Each row of a before or after table is a point. The points were changed in one or more steps. Then noise was added and the rows were shuffled. The steps act on how far a point lies along the listed directions, d1 being the first. What was done? A step turns or swaps two directions, mirrors them in a line or flattens them onto one, adds a multiple of one to another, or multiplies one. Angles are multiples of 10 degrees, from the lower direction toward the higher: turns from -170 to 170, lines from 10 to 170 but not 90. Use the fewest steps. Two steps may share a direction if one is a turn and the other turns, adds or multiplies; they go together, in the order done. Otherwise the lowest direction goes first.

Directions:
(1): [44 23]
(2): [-23  44]
Before (14 x 2):
[[-33  36]
 [-11 -45]
 [  4  -5]
 [-90 -32]
 [-55   6]
 [-41 -32]
 [ 30 -24]
 [ -6  18]
 [ 14  15]
 [ 37   1]
 [ 47   6]
 [-13  30]
 [-64  -4]
 [ 56  12]]
After:
[[ 27  45]
 [-49 -30]
 [ -5   1]
 [-34 -14]
 [ 74  61]
 [ 43 -23]
 [ -4  47]
 [ -8 -17]
 [-37  13]
 [ 52  15]
 [-43 -22]
 [ 13 -15]
 [ 59  24]
 [ 21 -23]]
Steps: turn d1 and d2 by -160 degrees

Directions:
(1): [-51  36  30   8]
(2): [-28  -1 -56  31]
Before:
[[-38 -13 -48  38]
 [ 29 -31 -38  -4]
 [-40  35  16  12]
 [ -8  11 -19   8]
 [ 56 -14  44 -60]
 [-35  24 -25  29]
 [-40  23  21  20]
 [-12  17 -28   7]
 [ 35   7  73 -15]
 [ 28  14  90 -34]
 [-34  11  -2   8]
 [-23   6 -48   5]
 [-33   6 -29   6]
 [ 48 -50  39 -18]]
After (14 x 4):
[[ 54 -17  32 -53]
 [-32  37  30   6]
 [ 31  19  95 -40]
 [-33  21  35  13]
 [ -7  14 -17   7]
 [-15  16 -25  10]
 [-30   4 -24   2]
 [-37 -12 -45  39]
 [ 24 -33 -52   1]
 [-30  22 -17  24]
 [ 38   6  78 -18]
 [-30  13   6   7]
 [-25   2 -48   4]
 [ 42 -51  28  -9]]
Steps: add -0.3 times d1 to d2

Directions:
(1): [  2   8 -11  16 -18  55 -44  23  68]
(2): [ -5 -29  30 -64 -42 -34   3  -5  44]
(3): [ 42 -40 -75   0   4 -28 -21 -24  10]
(4): [  5  -6  -1 -11  25 -36 -27  90  -9]
(5): [-40 -48   4   3  71   8  24  -6  37]
(6): [ 70  20  11 -47  39  33  25   3   7]
Before, 10 rows:
[[ 46  13   6 -27 -58  -9  -4  -5  14]
 [  1 -13   3 -10  24 -10   7  71 -19]
 [ 50 -19   2 -24  11   2 -27  70   5]
 [ 14 -15 -18   2  28  47 -25 -21  14]
 [-15  -5 -66  62  34  11 -44  11 -23]
 [-20 -32 -32  44   2   0  41 -95  -9]
 [ -9 -38  -2 -17   2 -62 -31  51  14]
 [ 25 -21 -34  10  -7 -43 -46   3  27]
 [-10  -7  26 -53 -16 -18  23  25  32]
 [ 15  36  -2   3 -35  36 -34  34  28]]
After, 10 rows:
[[ -2  47  51 -19 -22  28  11  20  -3]
 [ -6 -16 -65  91  40  29  -3 -23  -3]
 [ -2  -4   2 -26   9 -40  11  62  -9]
 [ 22 -19  43 -52 -49   3 -10  19  28]
 [  7   1  13   5  -8   6 -44  19  63]
 [-15   9  16  10   0  52 -23 -12  -1]
 [ -3 -35  11 -45 -37 -21  21  -5  15]
 [-36  -8  -1   6 -23  49  -6 -69  52]
 [-14 -40  13 -35 -13 -38 -27  31  53]
 [ 52  30   6  -4 -10   4 -10  50  -7]]
Steps: turn d1 and d3 by -70 degrees; swap d2 and d4; flatten d5 and d6 onto the line at 140 degrees

Directions:
(1): [ 14 -11 -23   3  -6 -28  25  70  33  49  54 -29]
(2): [ 89 -11   0  21 -40  63 -19   4   9  -4   4   1]
(3): [ 31  21  79 -40  47 -14 -43  15  19  -4  15 -14]
(4): [ 52  52 -30 -18  33 -23  34 -23  -3  38 -11  55]
(5): [ 13   1 -52  -1  37   1 -52  -6 -37  33 -31 -64]
(6): [ 19  17   5   1 -67 -74 -21  -6  26  -4 -49 -16]
Before:
[[ -7 -22  22  13 -29  27  29 -20   0 -40 -10  32]
 [ 31  23  33 -19  12   6 -53 -45 -16 -35 -47  14]
 [ -9  52 -22  -4  21  -2  29 -53 -48  11 -51  55]
 [-25 -17 -60   2 -26 -40  -6  10  -9  -1 -27 -22]
 [ 46  -8 -22 -13  18  46  -1   9 -16  38  19  -4]
 [ 33  20 -13  11 -45  14  41 -31 -13  -7  -8  67]
 [ 81  40 -31 -13  27 -17  -1 -18  20  67 -29  26]
 [-19  32 -16 -17  92  -3  15 -22 -35  20  -5  40]
 [  4  14  33   2  -7  13  17 -25  -9 -18  -7  49]
 [ 67  26 -37  -3  42  24  10  -6 -17  56   3  36]
 [-47 -16  16 -30  58   5  21  24   6  22  30 -20]
 [  1  23 -44  -2  52   4  50   1  -9  46   5  35]
 [ 17  17 -20  21 -36  -7  34 -20  10  -7  20  70]]
After, 13 rows:
[[ 25   1  50  -9   0  19  21 -19   9 -31  -6  43]
 [-23  33  35 -23   0 -39  39 -21  -4 -13  -1  66]
 [-49  16 -36 -10  61 -32  31  -5 -26  42   1  27]
 [-13 -32 -39  14 -64 -15  11  18  12 -22 -14   0]
 [-84 -11  -8  -1  38 -10  41  21  -1  11  20   6]
 [-93 -18  -3   3  58   8  -8  -4 -35 -15   2 -12]
 [  2   5 -40 -18  33  13  32  -3 -21  48  13  17]
 [  8  26  -2 -15  21  -7 -45 -54 -34 -20 -61   4]
 [-22 -42   9  -4  28  46  -5  32   2  13  25 -50]
 [-22  24  28  -8  -2 -41  22 -10  19 -19  31  61]
 [-97  14  21   0   8 -14  20 -34 -41 -25 -36  24]
 [-10  16  52 -12  19  -5  -3 -21 -12 -14 -10  28]
 [-53  22 -38 -17  45 -73  15 -16   7  54 -33   0]]
Steps: turn d2 and d4 by 80 degrees; turn d3 and d5 by 50 degrees

Directions:
(1): [-47   5   6 -34 -32  50   9 -41 -23 -10 -48  -9 -15 -20  59 -64   6 -30
 -41  20]
(2): [ 29  28 -82   0  13  56  31  55 -21 -21   4  20  19  15  25 -43  -1  49
  25  -9]
(3): [ 20  31 -36 -26  -9  -4 -38 -32  -2 -49  33 -41   6 -70  42  43 -40 -18
  39  -2]
(4): [ 46  17   9  22 -58  17   5 -15  16 -33  37  28 -95  14 -35 -33 -29 -13
   2   5]
(5): [ 31 -40  -1  38 -31  44  61 -20  14  32 -41  31  23 -62  -6  41 -39   2
  -6 -22]
(6): [  4  -9  11   9 -71 -51  37  56   9 -29  18 -46  19   5  40  -6   2   3
 -48 -53]
Before (11 x 20):
[[ 27  21  15 -15  21 -18  -3  -8  -5 -20  33  36 -40  -1 -39 -11  -3  -9
   22   1]
 [ -7  12  66  -8 -24  -6 -47 -19  12 -20  46   3 -79  56 -62 -24   4 -14
    7  34]
 [-33 -15 -14   4   6  10  16   5 -11  19 -26  27  47   1  12 -17  27  26
  -14 -16]
 [  2   4 -42 -10 -10 -38 -22 -10 -18 -24   7 -23  37 -39  34  44  -6  17
    4 -30]
 [-16 -10 -41  -9  26  11  -4  -8 -10   9 -10 -21  73 -35  26  39 -19  19
   11  13]
 [ 22  46 -26   8  86  26 -63   9 -21   8  40  61 -57  87 -87 -10  15   8
   52  55]
 [-58  -5   8 -24  16 -28 -17 -36 -14   3 -15 -39  39 -33  51  37  -7 -21
  -29 -11]
 [ 10 -12  12  16  17  14  29  -5   9  23 -34   6  18  -8 -23  55  -6  -4
    7   2]
 [-35  21  -5 -20 -26 -21 -41 -10  15 -35   4 -33 -11 -27  62 -16 -25 -34
  -21   9]
 [-15   4  20 -32 -27 -65  -6  30  12 -14   3 -72  34 -20  62  29  11 -10
  -41 -34]
 [ -2 -27  -1   5 -31  28  35  -5   6 -10 -26 -19  -2  -8   9 -25   9 -13
  -35  -2]]
After, 11 rows:
[[-35   5  -9 -20  45 -44 -53 -16 -27  10  -3   7   7  37 -13   3  40  18
    0  11]
 [-14 -24  -7  15  -1 -10  13   0   1  19 -14  19  54 -21   4  23  10  20
   -5 -25]
 [ 26  21  14  -9 -75  38 -15 -32   8 -53  41 -18 -51 -35   3   0 -51 -16
   18   6]
 [ 32 -29  -7  31   1  -6  27  24  20  -1   8  -6   6  15 -40  19   9  13
    0 -13]
 [  3  46 -57 -29 -78  92  13 -28 -40 -69 -16 -13 -30 -58  94 -50 -46 -42
  -26   4]
 [ -8  17  -2   9  18 -70 -53  35  33 -16  43 -16  -7  21  -4  20  -9  -2
    7   3]
 [ 15  25   1 -29 -10  13  16 -14 -17 -37  13  25 -38 -25  11 -42  -9 -16
    1  -6]
 [-57 -18   8 -18  31 -27 -15   7 -13  22 -14 -24  54  32  11  -3  26  10
  -30  23]
 [-56 -14  40  -8  44 -83 -36 -10   1  24  14 -35  34  18  -2  58  15 -13
  -26 -13]
 [-26 -11  34  -2   5  17  31  -7  -1  24 -54  -1   5  16  -6   8  17 -16
  -29   8]
 [ -3   4  27 -20  82 -58 -64  -9  20  36  13 -14  16   7 -37  76  21  -2
   31  19]]
Steps: turn d1 and d6 by 130 degrees; add 0.5 times d4 to d2; mirror d3 and d5 in the line at 130 degrees

Directions:
(1): [ 70  -4  -8  -7  30  -1  85 -21  -2  15 -41  41  26 -20  22  -4   4 -25
  45 -72   6  64 -37 -63   8 -15 -13   8  11   3  19  38]
(2): [-13 -34  13 -74 -30 -13 -29 -48 -40 -25 -55  13 -71  26   9  63  22 -18
  11 -12  21 -10 -34 -15 -65 -34   1 -40 -17  36 -30   3]
(3): [ 37  -2 -29 -18  -5  57 -17 -30  48 -10  13  -5  55  70 -19  31 -41  33
  50  49  58  19   9   2  -3  10  60 -45  12  26  25  35]
(4): [ -1  11  39  26  -8  -7  -8 -33  35   0 -17  17  69  18  21 -29 -48 -43
 -38  12  -3  25 -28  25 -54 -40 -42 -11  68  45 -35 -71]
Before (9 x 32):
[[ 11 -12   8 -15   8 -28  24  -9 -31  -8 -39  25 -37 -13  15   4  36 -24
    1 -52 -19  12 -28 -35 -14 -15 -27  10 -16  -9 -16  -6]
 [-24 -21   6  -9 -12 -13 -16   2 -17  -7  -9  -5 -19 -10  -1   3  15 -11
  -17   1 -15 -13  -3   3 -22 -12 -14   0   0   4 -20 -22]
 [ -1 -18   2 -22 -17   9 -30 -28  -6 -26 -14   6 -20  32   9  27  -7   0
   -3   8  30  -4 -23   4 -28 -18   1 -17   2  23 -17  -6]
 [ 13   2   9  -1  -1   6  12 -15  12  -1 -10  12  25   0  11  -6  -8  -3
   10  -2  -1  31  -9   5  -9  -8  -4   0  12  14   1  -7]
 [ 16 -10  -1  -7   9 -18  34 -12 -24   8 -34   2 -25 -21  17   3  22 -19
    2 -46  -4  15 -11 -25   8 -17 -11  15  -8  -9   3  11]
 [ -9 -13   3 -11  -9  -6 -20  -6  -3  -4   6  -7  -7  15 -11  13   0   9
   -4  27  16 -11   6  12 -18  -2  10  -8  -3  10  -3   2]
 [ 30 -13  -4 -17  11  12  17 -27   9  -3 -21  22  21   8  10   5 -13  -1
   25 -15  20  33 -20 -25  -9 -15   5 -12  10  16   4  14]
 [ 18  -1 -14   7  17  -6  39  24 -21   4   6   6 -12 -22  -2  -2  33  -1
    0 -37  -9  -6   6 -27  31  14 -18  20 -26 -28  22  24]
 [  5  -6 -17 -15  -2   3   7  12 -16   8   2  -1 -22   7  -9  20  19  19
   30  -7   9   3  -2 -11  29  12  24  -7 -30 -18  12  33]]
After (9 x 32):
[[ 49  15 -24  43  43   0  87  42   0  24  22  15  35 -44   4 -38  21  -1
   11 -58 -18  22  11 -44  70  28 -26  44 -12 -48  45  38]
 [ -1 -26   5 -20  -6 -17  10 -11 -21  -5 -30  10 -19 -12   8   9  19 -23
   -2 -25 -11   7 -19 -22 -27 -20 -19  -2   0   9 -16  -7]
 [ 47  -7  -6   2  25 -15  73 -13 -19  19 -41  16  -3 -35  23  -9  19 -25
   19 -74  -7  42 -19 -49  21 -18 -16  25   1 -16  15  26]
 [-22  -9   4  -9 -15  -8 -34  -1  -3  -5  13 -16 -12  20 -17  15  -2  15
  -14  40  15 -22  13  22 -18   3  13  -9  -4   7  -9  -4]
 [  7 -19   1 -26  -3  11 -17 -26   2 -13 -14  11   2  19   5  17 -11   6
   11   7  20   9 -13  -7 -23 -14  11 -21   3  20  -7   3]
 [ 55 -13   0 -12  29 -26  75 -18 -27   3 -59  48 -15 -27  27  -2  38 -40
   26 -94 -17  52 -48 -74  -5 -20 -35  17  -8  -9   0  17]
 [-23 -25   7 -36 -31   9 -58 -31 -13 -35 -16  -2 -39  43   4  38  -4   2
  -12  23  33 -21 -20  18 -43 -18   4 -26  -6  26 -27 -14]
 [  1  -8  15 -21 -14   2  -5 -26  -1  -7 -20  11   0  11  10  13  -1  -5
    9   4   6  21 -14  12 -31 -14  -6 -13   6  23 -10 -12]
 [  3  17 -24  33  15  11  13  46   9  22  42 -15  19  -7 -17 -17   4  34
   15  13  -3  -1  25   8  68  35  25  16 -21 -41  27  24]]
Steps: add -1.5 times d3 to d1; add 1.5 times d4 to d2
